Rows are points. Each copy is the shape, with its points in the same order, turned, moved and blurred by noise. Say if it was mirrored as well.

Shape (6 x 2)
[[23,35],
[13,25],
[-9,40],
[-6,53],
[-71,-41],
[-31,-12]]
Copy 1 (6 x 2)
[[4,35],
[2,31],
[-26,15],
[-39,27],
[-9,-80],
[-6,-35]]
Copy 1 is: only turned
Copy 2 (6 x 2)
[[1,42],
[5,29],
[33,36],
[36,50],
[69,-59],
[32,-13]]
Copy 2 is: mirrored
Copy 3 (6 x 2)
[[32,13],
[18,6],
[24,-22],
[40,-26],
[-72,-48],
[-31,-20]]
Copy 3 is: mirrored
Copy 4 (6 x 2)
[[16,27],
[19,12],
[45,6],
[59,8],
[5,-97],
[4,-50]]
Copy 4 is: mirrored

Shape (6 x 3)
[[-11,-62,-14],
[-13,-34,15],
[-4,9,-47],
[64,47,44],
[-25,21,41],
[-38,19,-39]]
Copy 1 (6 x 3)
[[43,46,-43],
[25,49,-6],
[-21,4,-44],
[-8,-35,61],
[-22,47,34],
[-44,32,-43]]
Copy 1 is: mirrored
Copy 2 (6 x 3)
[[46,-49,15],
[11,-42,-9],
[32,23,10],
[16,22,-101],
[-38,-22,-32],
[-2,25,34]]
Copy 2 is: mirrored

Shape (9 x 3)
[[-43,-9,24],
[-63,58,-42],
[-27,-33,30],
[73,36,47],
[2,43,-35],
[-39,-12,15],
[-38,16,-18],
[-28,-24,27],
[43,20,-3]]
Copy 1 (9 x 3)
[[-30,-26,30],
[-13,57,75],
[-35,-39,7],
[92,-48,-2],
[23,41,23],
[-32,-19,24],
[-18,20,37],
[-29,-44,19],
[52,-4,-7]]
Copy 1 is: only turned
Copy 2 (9 x 3)
[[-15,-5,49],
[-13,88,30],
[-1,-31,47],
[-7,-39,-73],
[18,48,-15],
[-6,-4,45],
[3,36,32],
[-5,-21,46],
[25,-3,-36]]
Copy 2 is: mirrored
Copy 3 (9 x 3)
[[-53,-15,16],
[-39,35,-69],
[-42,-36,30],
[54,36,68],
[16,26,-35],
[-45,-17,12],
[-29,0,-28],
[-39,-28,27],
[41,9,14]]
Copy 3 is: only turned
Copy 4 (9 x 3)
[[-28,-30,29],
[-53,53,75],
[-24,-51,7],
[85,-1,14],
[4,59,20],
[-33,-24,29],
[-42,17,35],
[-24,-37,14],
[38,22,-1]]
Copy 4 is: only turned

Shape (9 x 4)
[[-44,2,25,-20],
[0,-31,15,-3],
[-20,-5,44,9],
[-32,60,-32,43],
[46,-54,-27,39],
[10,-60,-40,17],
[-80,30,5,40],
[-20,29,30,-33],
[34,-43,-45,15]]
Copy 1 (9 x 4)
[[-32,-19,-3,28],
[10,-24,42,-16],
[-3,-14,17,29],
[-44,69,-33,2],
[17,27,73,-75],
[-23,19,62,-50],
[-71,43,6,56],
[-1,-33,-31,5],
[-9,16,45,-74]]
Copy 1 is: mirrored
Copy 2 (9 x 4)
[[-49,10,19,-35],
[-16,25,-21,-5],
[-52,25,9,9],
[-11,-79,26,17],
[33,16,-67,26],
[20,10,-65,-7],
[-72,-61,13,-12],
[-25,17,53,-19],
[41,9,-50,9]]
Copy 2 is: mirrored

Shape (8 x 4)
[[-67,32,-45,-60],
[-57,24,-10,-51],
[-70,-49,-56,-31],
[23,-10,-60,-23],
[8,43,4,13],
[-19,-14,-23,-15],
[13,-19,-11,-17],
[30,27,-17,19]]
Copy 1 (8 x 4)
[[32,-50,17,-91],
[0,-32,6,-82],
[23,-96,-41,-49],
[58,-14,-23,-4],
[-8,13,35,-4],
[8,-33,-16,-21],
[7,-3,-31,-8],
[13,12,23,18]]
Copy 1 is: mirrored
Copy 2 (8 x 4)
[[-91,-20,31,11],
[-54,-14,39,-4],
[-34,-66,25,60],
[-27,-19,-51,32],
[-8,46,2,-3],
[-13,-19,5,26],
[10,-24,-17,10],
[5,41,-31,8]]
Copy 2 is: only turned
Copy 3 (8 x 4)
[[-40,-15,64,-85],
[-18,-7,69,-55],
[-84,-56,67,-23],
[-30,-59,-20,-34],
[7,22,-8,-18],
[-30,-30,27,-14],
[-5,-42,9,-2],
[-2,-1,-33,-12]]
Copy 3 is: only turned

Shape (11 x 6)
[[-64,31,18,44,-55,8],
[55,-38,-5,-33,17,49],
[-61,62,49,-16,-38,-24],
[19,-78,-64,-39,-33,14],
[-30,43,8,36,-35,-20],
[12,-31,-44,-48,1,61],
[-66,24,15,17,0,-20],
[25,34,-17,-32,-3,-25],
[5,31,-30,-21,44,-27],
[32,-60,-16,-17,-15,22],
[-4,2,7,-28,28,-42]]
Copy 1 (11 x 6)
[[17,-10,-66,-61,21,-5],
[29,-17,12,67,-73,26],
[8,14,-18,-113,-4,15],
[-38,7,-16,76,-69,-30],
[30,16,-26,-50,31,-7],
[-23,2,-22,58,-68,41],
[-13,-10,2,-60,26,5],
[18,53,28,-7,-35,10],
[0,43,44,9,-5,35],
[7,-13,-1,44,-60,-20],
[0,10,53,-17,-18,4]]
Copy 1 is: mirrored
Copy 2 (11 x 6)
[[-61,-3,-6,-71,-42,-9],
[28,-48,-40,56,-9,44],
[-12,-7,56,-74,-48,-21],
[29,-69,-86,-13,47,19],
[-28,25,-1,-54,-30,-15],
[24,-53,-45,2,13,74],
[-42,3,30,-44,4,-10],
[55,9,-5,-17,-1,7],
[38,26,16,-1,36,21],
[9,-57,-65,24,11,12],
[26,-7,28,0,29,-15]]
Copy 2 is: only turned
Copy 3 (11 x 6)
[[-1,83,36,-3,-41,24],
[37,-40,-74,-5,22,10],
[-45,39,71,6,-2,26],
[41,-58,-62,-22,-76,7],
[-17,62,18,32,-34,16],
[11,-31,-76,-48,-15,13],
[-28,49,32,4,-22,-26],
[-42,-22,-23,43,-16,20],
[-54,-11,-39,31,-10,-32],
[52,-38,-46,-3,-25,9],
[-24,-26,6,31,-5,-31]]
Copy 3 is: mirrored
Copy 4 (11 x 6)
[[-53,3,26,20,-69,69],
[10,52,-59,-47,0,-29],
[14,0,74,9,-47,72],
[22,-7,-117,-3,-13,12],
[-35,1,37,39,-34,42],
[10,44,-79,-38,14,31],
[-31,-30,38,-6,-22,57],
[32,21,7,22,21,9],
[5,-7,11,-1,52,13],
[4,16,-71,-17,-23,-12],
[19,-27,21,-11,12,0]]
Copy 4 is: mirrored

Shape (10 x 6)
[[45,-45,43,-1,-44,-30],
[45,-28,37,8,23,17],
[-43,27,4,-13,18,20],
[44,8,-13,-76,17,16],
[2,13,54,-43,-35,1],
[59,-46,39,-3,-50,21],
[-23,-76,-56,48,-18,11],
[12,-30,7,8,39,-11],
[46,-26,4,-78,-18,-10],
[-35,13,-32,72,-63,-16]]
Copy 1 (10 x 6)
[[50,-29,15,-41,-12,50],
[-22,-12,8,-6,27,54],
[-35,34,-41,-5,-2,-28],
[6,2,-23,-39,84,-4],
[13,35,-21,-70,-5,15],
[44,-10,-20,-32,9,83],
[10,-73,-58,51,-26,-1],
[-27,-27,3,4,18,5],
[32,-21,-15,-70,61,4],
[53,11,-33,55,-60,-21]]
Copy 1 is: only turned
Copy 2 (10 x 6)
[[-30,-52,-31,-4,-57,14],
[-6,-47,-7,6,16,29],
[-37,44,25,16,26,-12],
[-19,12,37,-58,4,55],
[-75,15,-18,-13,-20,22],
[-24,-44,-23,16,-47,60],
[39,-16,58,66,-56,-20],
[5,-30,20,-5,12,-16],
[-39,-14,27,-59,-39,45],
[26,51,-22,65,-61,-40]]
Copy 2 is: mirrored
Copy 3 (10 x 6)
[[20,-46,-4,59,-19,54],
[14,-57,25,5,25,16],
[-35,25,32,-38,-12,7],
[-7,-30,-56,-51,5,17],
[4,-20,11,-18,-53,58],
[20,-76,-2,41,-35,18],
[-65,-4,12,85,12,-41],
[-16,-16,16,14,46,21],
[-12,-46,-62,-9,-14,49],
[-4,63,34,73,-42,-26]]
Copy 3 is: mirrored

Shape (14 x 8)
[[-11,-19,-47,-40,44,3,-51,18],
[-51,-10,-6,17,47,-57,-41,-48],
[-60,0,-47,15,48,25,-39,17],
[-58,-6,14,-37,54,-59,-17,-54],
[-21,-45,-30,-4,-60,7,4,-42],
[-47,-43,-37,-38,28,8,48,-18],
[19,2,12,-15,-43,-48,52,-51],
[18,45,-49,56,-32,14,12,38],
[26,15,21,-42,-44,27,-25,7],
[13,12,26,43,56,-29,-16,41],
[46,32,10,7,48,8,-14,-7],
[-26,-35,-38,59,-55,-22,-7,-51],
[-51,-24,-61,30,-49,4,2,24],
[-47,-1,21,-18,-55,27,50,11]]
Copy 1 (14 x 8)
[[5,86,-16,-13,22,27,-16,33],
[-35,37,-39,42,-51,5,-57,25],
[-25,31,-21,-17,1,64,-17,60],
[-82,67,-23,52,-23,-16,-32,19],
[-15,9,-74,18,5,47,-12,-74],
[-72,51,-68,12,19,34,32,-7],
[-20,21,-32,24,-49,-19,29,-85],
[37,-10,-10,-61,-49,45,46,-15],
[2,22,26,-25,43,-1,-5,-60],
[14,2,-5,-19,-23,-41,17,55],
[16,26,29,17,-1,-13,39,18],
[11,-15,-77,23,-45,46,-24,-53],
[-2,8,-78,-53,-21,65,-12,-24],
[-65,-15,-29,-46,12,20,22,-63]]
Copy 1 is: only turned
Copy 2 (14 x 8)
[[55,-80,11,-14,1,-21,-25,3],
[-1,-54,20,-65,2,-51,19,71],
[43,-82,3,-13,20,14,41,21],
[-21,-53,17,-94,5,-33,-13,40],
[51,48,14,-17,-33,0,18,19],
[46,-5,-45,-75,2,-5,18,-23],
[-34,64,-22,-26,9,-32,-23,15],
[9,1,-39,84,36,-6,35,22],
[2,15,50,31,7,18,-36,-23],
[-37,-67,14,20,40,-71,37,-7],
[7,-32,29,12,72,-49,-8,-5],
[30,43,4,-2,-29,-34,58,74],
[36,-3,-32,13,-36,17,55,26],
[-17,41,-5,-14,-12,60,36,-25]]
Copy 2 is: mirrored
Copy 3 (14 x 8)
[[27,20,-24,-1,36,27,28,45],
[-57,38,-60,13,46,-38,9,30],
[-9,48,-67,-11,17,49,45,8],
[-8,57,-44,33,52,-65,-7,18],
[-10,-71,-43,23,9,9,-12,-27],
[38,5,-59,13,-30,-21,6,-14],
[-35,-48,22,63,-23,-43,-22,-14],
[-63,-28,13,33,-43,73,61,4],
[3,-16,49,27,23,48,-28,-9],
[-68,53,26,-24,-14,10,22,49],
[-37,40,20,31,-19,41,-12,60],
[-82,-67,-57,15,8,10,5,-11],
[-25,-47,-42,-8,-4,33,60,-35],
[-8,-11,7,18,-21,16,-3,-85]]
Copy 3 is: mirrored
Copy 4 (14 x 8)
[[13,-12,8,-22,43,11,-58,21],
[4,5,-18,-13,11,-92,-24,10],
[-41,9,-6,-17,33,-1,-43,50],
[9,3,31,-7,36,-97,-14,-21],
[-19,-7,-47,31,-3,16,-18,-72],
[-21,-17,19,14,77,-2,18,-43],
[57,0,-1,34,-24,-19,56,-72],
[13,7,-55,3,-31,49,42,41],
[35,7,29,30,-44,44,-31,-17],
[9,-36,33,-7,-27,-25,22,79],
[53,-6,20,37,5,-8,-3,52],
[-20,-19,-72,28,-33,-18,3,-48],
[-62,-1,-47,-31,-14,41,15,-17],
[-42,19,38,21,-22,39,30,-39]]
Copy 4 is: only turned

Shape (12 x 8)
[[-36,28,-35,16,9,-43,8,50],
[-56,-50,62,0,-13,-16,-56,10],
[48,23,-40,-6,4,-34,53,-59],
[-13,8,-18,-29,-13,6,-21,-12],
[-29,-37,-3,-13,38,46,5,44],
[-51,37,-14,-8,-31,-37,12,-24],
[6,-4,-46,55,39,21,6,52],
[46,20,72,11,37,36,-22,60],
[9,28,-3,2,39,-29,45,-9],
[44,-52,34,-3,-15,-13,-53,-40],
[22,41,73,63,-62,-14,49,-3],
[57,-24,-42,13,-57,-58,17,11]]
Copy 1 (12 x 8)
[[-17,-37,-53,-5,-34,23,-39,-8],
[33,-69,8,32,-6,-57,33,-48],
[-20,79,8,-55,-15,45,-4,-17],
[3,-18,20,-40,-7,-20,-34,-25],
[-56,-53,24,29,22,-28,-36,-1],
[21,-37,2,-41,-42,46,-8,-37],
[-51,-6,-40,33,32,1,-75,-9],
[19,1,5,55,34,-52,-32,65],
[-23,18,-14,-18,-2,36,5,22],
[31,40,22,5,14,-66,21,-53],
[74,31,23,65,-26,59,-17,-3],
[-15,63,-14,7,-74,-12,-35,-57]]
Copy 1 is: mirrored
Copy 2 (12 x 8)
[[36,21,-3,-4,-13,-89,8,-5],
[-57,70,-6,-41,49,-45,-33,27],
[14,-35,-37,11,-59,12,2,-41],
[6,24,-22,-5,7,-7,20,21],
[9,-17,21,-13,69,-44,21,25],
[-19,43,-12,4,-51,-54,22,6],
[52,-11,10,17,49,-53,2,-45],
[64,32,65,-63,57,12,-48,-7],
[20,-36,2,-33,-28,-32,4,-33],
[-30,38,-50,-19,43,45,-49,0],
[-15,47,81,2,-55,2,-67,-41],
[20,-3,-48,55,-28,-19,-74,-4]]
Copy 2 is: only turned
Copy 3 (12 x 8)
[[-32,8,-8,-9,-58,-17,9,69],
[92,22,8,47,-9,-44,-12,41],
[-72,-72,-18,-11,-11,4,-23,-28],
[2,14,-9,-12,-36,-35,-22,-22],
[15,65,14,-26,27,-13,13,21],
[-12,-32,30,0,-70,-39,-16,10],
[-35,30,-23,3,10,-18,66,28],
[45,50,-28,29,-5,80,36,9],
[-46,-25,17,6,-5,23,-14,25],
[49,-26,-50,52,22,-27,-21,-29],
[54,-88,19,5,-50,32,73,-2],
[-4,-74,-80,-32,-15,-30,25,19]]
Copy 3 is: mirrored
Copy 4 (12 x 8)
[[36,-8,-28,40,-13,-44,-24,22],
[-37,-39,27,41,25,60,-55,0],
[-10,12,-57,-34,57,-72,39,-33],
[-27,-20,-26,-24,1,-17,-37,-11],
[7,-21,40,-33,-4,2,-18,57],
[-34,14,-42,32,16,-50,-46,-10],
[38,-10,-23,-9,-25,-2,36,65],
[6,-16,63,-5,-54,30,47,-27],
[19,29,-4,-1,27,-47,19,-15],
[-39,-57,-18,-21,48,51,12,-45],
[-78,3,3,76,-3,-33,71,-28],
[-7,-85,-63,18,37,-51,37,-13]]
Copy 4 is: only turned

Shape (13 x 9)
[[15,-43,-2,57,1,25,49,11,58],
[24,37,-17,-39,-37,-8,16,-4,-14],
[-60,19,31,-36,51,-30,28,-33,3],
[-4,64,38,-41,38,3,-8,-39,19],
[-3,35,-32,-28,-41,-30,-27,39,-11],
[45,-58,-28,32,-38,58,55,24,24],
[-24,3,33,-26,22,-4,-29,-65,16],
[-50,54,-25,-22,34,15,12,-55,6],
[24,-51,-41,48,-37,49,16,25,83],
[10,0,-33,-55,15,20,-18,30,-11],
[-3,36,-26,-12,-36,4,-37,21,-83],
[32,16,-56,-15,7,-38,-12,-14,-36],
[36,-18,3,68,25,47,28,29,66]]
Copy 1 (13 x 9)
[[27,-53,-46,34,-22,-12,-52,5,-34],
[31,16,42,-41,-57,-29,12,1,1],
[-15,-9,-25,-14,-16,-34,35,-70,67],
[11,19,-2,-41,13,9,34,-17,69],
[22,38,21,-5,-75,-46,54,25,-9],
[31,-53,-13,-16,-39,-29,-60,21,-84],
[11,43,-23,-19,30,-37,5,-39,45],
[34,22,-27,-37,-20,5,50,-77,25],
[66,-31,-63,17,-30,-29,-40,38,-64],
[8,-2,7,-36,-14,-50,67,15,-27],
[-20,73,43,-31,-62,-24,48,-3,-44],
[33,24,59,10,-25,-28,52,-29,-25],
[24,-51,-51,33,-4,25,-32,33,-37]]
Copy 1 is: only turned
Copy 2 (13 x 9)
[[34,-3,-34,-73,40,9,41,-38,-7],
[-25,32,-10,21,-6,-12,12,19,41],
[-37,14,49,-52,-10,-49,-69,-5,15],
[-11,4,20,21,-22,-42,-60,-39,45],
[-65,-12,-13,31,4,29,10,27,25],
[24,57,-70,-55,40,33,74,-14,-1],
[-17,-5,14,-22,-59,-28,-45,-39,0],
[-58,42,51,-6,-4,-36,-14,-51,19],
[0,-2,-86,-58,45,36,74,-53,-2],
[-47,47,-36,18,11,24,-32,1,4],
[-48,33,22,60,-25,59,6,21,-3],
[-37,27,-6,42,-3,-19,10,27,-36],
[50,-2,-35,-39,72,24,17,-54,-17]]
Copy 2 is: only turned
Copy 3 (13 x 9)
[[17,39,39,12,-20,58,11,-26,89],
[18,42,-42,-2,28,7,-22,4,-24],
[-15,-6,29,-60,-5,35,59,-3,-47],
[35,17,21,-82,16,12,2,-40,-52],
[10,-13,-49,3,51,-2,-32,19,-18],
[5,79,-9,43,-36,51,-26,-17,88],
[0,9,8,-65,3,-31,40,-43,-18],
[-18,24,24,-25,19,25,31,-52,-63],
[-1,44,-3,29,0,41,-14,-52,120],
[-12,1,-50,-31,-19,29,-40,-15,-17],
[-11,5,-23,23,-4,-37,-63,31,-55],
[39,-11,-50,31,-7,6,4,-25,-42],
[30,35,51,1,-11,65,-32,-51,74]]
Copy 3 is: only turned

Shape (15 x 9)
[[49,3,0,51,-45,9,-41,2,45],
[-56,-53,21,15,7,-42,81,-16,-49],
[34,29,39,54,-7,30,-35,-6,-9],
[-109,-42,-7,-6,39,5,48,10,-5],
[-26,-9,10,-28,69,-25,17,26,-23],
[48,-10,-3,-4,-59,33,-9,13,7],
[39,-18,-22,26,-32,73,-5,-22,-5],
[26,7,0,12,-25,68,-21,32,-4],
[-39,39,-9,7,5,-30,24,4,-43],
[-58,-22,12,24,-39,-39,-39,-56,-47],
[-16,-33,-17,73,5,-44,-9,-2,-10],
[-82,8,9,-10,16,3,85,-20,8],
[-32,-9,-13,-48,62,-13,45,-19,22],
[22,9,8,5,-62,40,-16,44,18],
[54,1,58,10,-28,50,-37,23,31]]
Copy 1 (15 x 9)
[[41,-66,-39,1,-4,31,-38,-32,-28],
[27,86,-11,-9,70,-67,-2,20,16],
[-15,-55,-6,-6,22,9,-5,-37,-48],
[46,36,38,-32,62,-56,25,9,83],
[-23,21,28,-31,52,2,-5,45,51],
[25,-10,2,11,-21,25,-62,-48,-12],
[22,-6,0,-23,-42,7,-10,-71,-20],
[13,-37,44,-16,-14,14,-35,-51,-14],
[-6,4,23,29,22,-43,9,42,11],
[-10,-14,-59,22,28,-95,-17,-17,30],
[37,-20,-49,-37,27,-43,-12,33,-8],
[46,53,33,27,57,-27,50,4,49],
[7,46,9,-8,33,27,29,24,82],
[37,-40,32,17,-3,17,-62,-44,-11],
[4,-50,10,-5,32,55,-53,-72,-23]]
Copy 1 is: only turned
Copy 2 (15 x 9)
[[18,-41,25,73,-65,-19,-9,-35,-57],
[-65,-13,23,-22,69,41,-30,-17,41],
[-4,6,-7,45,-85,15,-28,-18,-18],
[11,24,25,4,91,69,-1,21,29],
[0,17,26,3,20,2,-32,65,44],
[7,-31,33,2,-55,-14,34,-9,-54],
[24,-35,-21,10,-59,27,39,-18,-39],
[15,0,14,27,-65,23,27,29,-50],
[-27,51,-11,4,23,-15,-19,6,3],
[16,21,0,-21,17,14,-71,-79,-27],
[-20,-36,-11,51,24,7,-65,-18,-16],
[-20,45,32,15,59,37,38,-19,49],
[25,8,29,6,41,-8,17,25,75],
[-1,-1,47,31,-52,-1,29,11,-73],
[18,-11,60,41,-111,12,4,3,-37]]
Copy 2 is: mirrored
Copy 3 (15 x 9)
[[34,-58,4,-6,-39,-24,-4,43,23],
[-54,60,-1,-99,20,17,-6,-43,61],
[-25,-35,-21,11,-14,-38,31,30,4],
[-30,107,-17,-82,-39,57,26,-3,44],
[-43,70,-13,3,6,62,-9,-5,27],
[37,-61,-10,-25,-16,22,16,-8,0],
[13,-46,-34,-25,-66,-10,24,-30,-7],
[19,-38,-35,3,-38,20,53,1,3],
[-30,52,44,-17,6,11,38,-17,22],
[14,61,7,-71,22,-59,2,4,-12],
[5,38,1,-27,-20,-40,-19,5,74],
[-69,59,32,-90,-39,56,33,-4,26],
[-51,62,16,-33,-42,80,-31,-7,3],
[40,-50,-8,-20,-17,30,50,23,13],
[3,-72,-46,-3,-9,19,22,52,-6]]
Copy 3 is: only turned
